Each row is a point. Examples show where two turns around zero, p and q, send a point. Write where each new point lands after one turn and then the other. Backwards means that the second turn is done in reverse. Each puzzle has new turns, and all numbers are rounded.

Turn p:
[-0.1 -1.5 -3.9] -> [ 0.6 -3.2 -2.6]
[ 1.8 -0.4  2.8] -> [1.3 3.1 0.6]
[-5.5  3.9  1.7] -> [-4.4 -1.4  5.2]
[ 2.3 -2.4  3.6] -> [3.4 3.4 0.7]
[ 1.4  0.4 -4.2] -> [-1.0 -1.9 -3.9]
Turn q:
[ 2.3 -0.9 -1.6] -> [-0.3 -2.2 -1.9]
[-5.8 -2.9 -1.4] -> [-5.5  3.4  1.4]
[-1.1  5.5  3.0] -> [5.1 3.6 1.4]
[ 0.0 -0.5  1.7] -> [ 0.3 -0.4  1.7]
[ 4.5 -1.2 -1.6] -> [ 0.5 -4.2 -2.5]
Where do these land?
p, then q backwards: [-1.4  1.4 -1.0] -> [ 0.1 -2.2 -0.3]
q, then p: [-2.4  2.2 -1.4] -> [-3.5  0.1 -0.8]
p, then q: [-4.6 -4.7  4.4] -> [ 3.9 -5.1  4.6]
p, then q backwards: [ 4.7  2.8 -1.0] -> [-2.3  1.3 -4.9]
p, then q: [ 3.5 -1.0 -3.7] -> [-2.2 -0.5 -4.7]
q, then p: [ 0.2 -0.7  2.6] -> [1.4 2.0 1.2]
